Each row is a point. The points of each table are mixes of a few directions, plus a little noise. Count the directions of each table, and those that both share. Where both have some left over, give the other angles between the two spaces (their principal angles), to ten degrees, smallest first.

First, 7 rows:
[[ 0.7  0.6]
 [ 5.3  5.0]
 [-0.6 -0.5]
 [-5.3 -4.9]
 [ 6.6  6.0]
 [-1.5 -1.3]
 [-5.2 -4.6]]
Second:
[[-1.0  4.3]
 [-1.6  7.2]
 [ 0.6 -2.8]
 [-0.1  0.5]
 [ 2.1 -9.2]]
Directions: first 1, second 1, shared 0; angles 60

First (5 x 3):
[[-10.1   3.8   5.5]
 [ -2.3   0.9   1.2]
 [  1.1  -0.3  -0.5]
 [  5.0  -2.0  -2.6]
 [  7.0  -2.5  -3.6]]
Second, 5 rows:
[[ 1.2 -6.0  0.3]
 [-2.6 -1.2 -2.7]
 [ 2.2 -3.7  1.5]
 [ 2.2 -2.1  1.7]
 [-3.1 12.7 -0.8]]
Directions: first 1, second 2, shared 0; angles 60

First (7 x 4):
[[-1.5  4.8 -3.4  4.3]
 [-0.4  1.3 -0.9  1.3]
 [ 1.8 -5.7  3.9 -5.3]
 [-2.1  6.7 -4.7  6.3]
 [-0.5  2.2 -1.5  1.9]
 [ 2.9 -9.3  6.5 -9.0]
 [-0.1  0.2 -0.1  0.2]]
Second (7 x 4):
[[ 1.8  3.1 -6.0 -2.4]
 [ 1.6 -3.1  1.3 -4.0]
 [-0.8 -8.8 10.8 -1.8]
 [-0.9  3.1 -2.4  2.9]
 [-1.3 -1.7  3.9  2.0]
 [ 1.6 -0.3 -2.0 -3.2]
 [-2.3  7.5 -5.8  6.3]]
Directions: first 1, second 2, shared 1

First (10 x 8):
[[ -5.8  -7.5   8.0  -5.5  -1.2 -10.0   7.5   2.5]
 [  1.8   1.2   1.0   2.5  -1.6   3.2  -2.1  -1.1]
 [  1.0   4.8   0.1   2.8  -1.6   2.0  -3.5  -2.0]
 [  4.1   1.2  -8.6   0.8   4.3   6.4  -2.5   0.3]
 [ -1.9   7.2  -1.4   0.6  -0.3  -2.6  -2.9  -1.4]
 [ -6.2  -2.9   5.5  -4.8  -0.6 -10.2   5.5   1.8]
 [ -0.8  -5.5   9.6   0.7  -5.3  -1.0   2.8  -0.3]
 [  2.3  -3.0  -4.2  -0.4   2.5   3.6   0.7   0.9]
 [  3.0  -3.3  -1.9   0.6   1.2   4.4   0.3   0.6]
 [  2.4   8.2  -8.2   2.5   2.5   4.2  -5.5  -1.9]]
Second, 7 rows:
[[  2.8  -5.8   6.9   2.8  -4.5   4.6   0.9  -0.6]
 [  0.9  -5.4   2.7  -0.3  -0.8   1.2   2.3   0.9]
 [  1.5   0.7  -1.1   1.2   0.0   2.4  -1.3  -0.4]
 [ -8.7  11.6   4.1  -2.1  -2.6 -13.5  -1.6  -1.8]
 [  3.8   3.5  -8.5   1.7   3.7   5.8  -3.7  -0.4]
 [ -0.3  -2.4  -7.9  -4.1   6.5  -1.1   2.6   2.7]
 [  0.3  -2.3   4.1   0.9  -2.4   0.5   0.7  -0.2]]
Directions: first 3, second 3, shared 3
